Each row is a point. The points of each table are mixes of a few directions, plus a little noise. How many directions does each table use, and how many do they share? Where both have some left over, give the other angles between the two spaces (their principal angles), to ten degrees, smallest first.

First (4 x 2):
[[ 0.02  0.08]
 [-0.20 -0.88]
 [ 0.05  0.20]
 [ 0.13  0.60]]
Second:
[[-0.32  0.08]
 [ 0.77 -0.18]
 [-0.66  0.15]
 [ 0.21 -0.05]]
Directions: first 1, second 1, shared 0; angles 90

First, 8 rows:
[[-0.36 -0.85 -0.01 -0.07]
 [ 0.42 -0.01  0.42  0.89]
 [ 0.23  0.62 -0.22 -0.52]
 [ 0.14  0.64 -0.11 -0.17]
 [ 0.12  0.17  0.05  0.12]
 [-0.24 -0.32 -0.18 -0.43]
 [-0.18 -0.65 -0.12 -0.44]
 [-0.14  0.41  0.16  0.62]]
Second, 5 rows:
[[-0.58  0.11 -0.22 -0.21]
 [-0.12  0.29  0.29  0.93]
 [-0.52 -0.31 -0.09 -0.07]
 [ 0.91  0.01 -0.02 -0.51]
 [ 0.33 -0.09  0.02 -0.14]]
Directions: first 3, second 3, shared 3

First, 10 rows:
[[-0.19  0.16 -0.34  0.04 -0.35  0.05  0.18 -0.17]
 [ 0.26 -0.18  0.23  0.02  0.39 -0.08 -0.41  0.14]
 [-0.16  0.09  0.04 -0.07 -0.18  0.06  0.41 -0.02]
 [-0.24  0.20 -0.32  0.01 -0.40  0.07  0.33 -0.17]
 [ 0.39 -0.36  0.84 -0.12  0.78 -0.10 -0.28  0.41]
 [ 0.23 -0.14 -0.05  0.10  0.26 -0.08 -0.55  0.03]
 [ 0.03 -0.03  0.07 -0.02  0.07 -0.01 -0.03  0.03]
 [ 0.58 -0.37  0.11  0.19  0.74 -0.19 -1.25  0.15]
 [-0.24  0.07  0.61 -0.28 -0.07  0.10  0.99  0.18]
 [-0.64  0.55 -1.17  0.14 -1.19  0.18  0.61 -0.58]]
Second:
[[ 0.05 -0.02 -0.20  0.08  0.00 -0.02 -0.29 -0.07]
 [-0.02 -0.08  0.73 -0.25  0.22  0.03  0.61  0.29]
 [-0.03  0.01  0.04 -0.02 -0.02  0.00  0.09  0.01]
 [-0.12  0.16 -0.67  0.18 -0.38  0.01 -0.24 -0.30]
 [-0.28  0.20 -0.18 -0.05 -0.40  0.09  0.51 -0.13]
 [-0.52  0.38 -0.43 -0.06 -0.79  0.17  0.88 -0.27]
 [ 0.26 -0.11 -0.32  0.21  0.20 -0.10 -0.85 -0.08]
 [ 0.66 -0.55  1.05 -0.08  1.16 -0.19 -0.75  0.54]]
Directions: first 2, second 2, shared 2

First, 9 rows:
[[ 0.40 -0.62 -0.13  0.09 -0.17 -0.05  0.09  0.25  0.14  0.14  0.22]
 [-0.25  0.40  0.09 -0.06  0.10  0.03 -0.05 -0.16 -0.09 -0.08 -0.14]
 [-0.92  1.43  0.32 -0.20  0.36  0.09 -0.19 -0.58 -0.31 -0.31 -0.52]
 [ 0.87 -1.34 -0.29  0.19 -0.35 -0.10  0.18  0.56  0.30  0.29  0.49]
 [ 0.19 -0.29 -0.06  0.04 -0.06 -0.03  0.04  0.11  0.06  0.06  0.10]
 [ 0.12 -0.18 -0.04  0.02 -0.03 -0.02  0.02  0.08  0.04  0.04  0.06]
 [ 0.67 -1.04 -0.22  0.16 -0.27 -0.08  0.14  0.42  0.23  0.22  0.37]
 [-0.95  1.49  0.33 -0.21  0.38  0.10 -0.19 -0.60 -0.32 -0.33 -0.54]
 [-0.12  0.18  0.03 -0.02  0.05  0.01 -0.03 -0.07 -0.03 -0.04 -0.07]]
Second, 9 rows:
[[ 0.44 -0.25  0.08 -0.28 -0.14  0.44  0.36 -0.58  0.28 -0.19 -0.14]
 [-0.16  0.09 -0.03  0.10  0.05 -0.16 -0.13  0.21 -0.10  0.07  0.05]
 [-0.04  0.02 -0.01  0.03  0.01 -0.04 -0.03  0.05 -0.03  0.02  0.01]
 [-0.02  0.01 -0.01  0.01  0.01 -0.02 -0.02  0.03 -0.02  0.01  0.01]
 [-0.68  0.40 -0.13  0.43  0.22 -0.69 -0.56  0.90 -0.44  0.29  0.22]
 [ 0.55 -0.32  0.10 -0.35 -0.18  0.56  0.46 -0.73  0.36 -0.23 -0.18]
 [-0.43  0.25 -0.08  0.27  0.14 -0.44 -0.36  0.57 -0.28  0.18  0.14]
 [ 0.98 -0.57  0.18 -0.62 -0.32  0.99  0.81 -1.30  0.63 -0.41 -0.32]
 [-0.63  0.36 -0.12  0.40  0.21 -0.64 -0.52  0.83 -0.41  0.27  0.21]]
Directions: first 1, second 1, shared 0; angles 80

First, 8 rows:
[[ 0.23 -0.03 -0.05 -0.62  0.11  0.03 -0.30  0.28 -0.28 -0.57 -0.35 -0.25
  -0.05  0.13]
 [ 0.03  0.03  0.14  0.02  0.04  0.24  0.01 -0.15 -0.09  0.30 -0.20  0.03
  -0.14 -0.21]
 [ 0.60 -0.31  0.62  0.32  1.14 -0.03  0.03  0.49 -0.36 -0.41  1.08  0.35
   0.18 -0.31]
 [-0.37  0.25 -0.67 -0.73 -0.95 -0.11 -0.24 -0.10  0.17 -0.24 -1.04 -0.50
  -0.10  0.51]
 [-0.31  0.15 -0.60 -0.42 -0.69 -0.30 -0.13  0.03  0.25 -0.35 -0.44 -0.31
   0.07  0.52]
 [ 0.13 -0.11  0.38  0.58  0.44  0.13  0.23 -0.10 -0.03  0.42  0.57  0.32
   0.00 -0.39]
 [ 0.34 -0.17  0.38  0.07  0.58  0.15 -0.01  0.17 -0.27 -0.07  0.34  0.13
  -0.01 -0.28]
 [-0.61  0.20 -0.26  0.74 -0.69 -0.12  0.41 -0.59  0.60  0.89  0.05  0.18
   0.03  0.03]]
Second, 11 rows:
[[ 0.05 -0.12 -0.02  0.01 -0.16  0.09 -0.14  0.00  0.08  0.03 -0.02  0.03
  -0.06 -0.04]
 [ 0.30 -0.77 -0.18  0.12 -1.05  0.56 -0.92 -0.01  0.52  0.20 -0.14  0.20
  -0.45 -0.30]
 [-0.25  0.64  0.16 -0.09  0.87 -0.48  0.77  0.01 -0.43 -0.16  0.11 -0.19
   0.37  0.25]
 [ 0.00  0.02  0.01  0.00  0.03 -0.02  0.01  0.00 -0.02  0.00 -0.01  0.00
   0.03  0.01]
 [-0.19  0.47  0.11 -0.07  0.65 -0.36  0.57  0.02 -0.32 -0.11  0.07 -0.12
   0.27  0.20]
 [-0.41  1.07  0.25 -0.16  1.45 -0.78  1.29  0.03 -0.71 -0.27  0.18 -0.29
   0.62  0.41]
 [ 0.26 -0.69 -0.16  0.09 -0.93  0.51 -0.82 -0.01  0.45  0.17 -0.11  0.19
  -0.40 -0.27]
 [-0.18  0.48  0.11 -0.06  0.64 -0.35  0.56  0.02 -0.32 -0.13  0.08 -0.12
   0.27  0.19]
 [ 0.17 -0.43 -0.10  0.06 -0.58  0.31 -0.51 -0.01  0.29  0.11 -0.06  0.12
  -0.25 -0.17]
 [ 0.30 -0.78 -0.18  0.10 -1.06  0.56 -0.93 -0.02  0.51  0.21 -0.13  0.22
  -0.46 -0.30]
 [-0.05  0.11  0.03 -0.01  0.15 -0.09  0.13  0.01 -0.07 -0.03  0.02 -0.03
   0.07  0.04]]
Directions: first 3, second 1, shared 0; angles 70
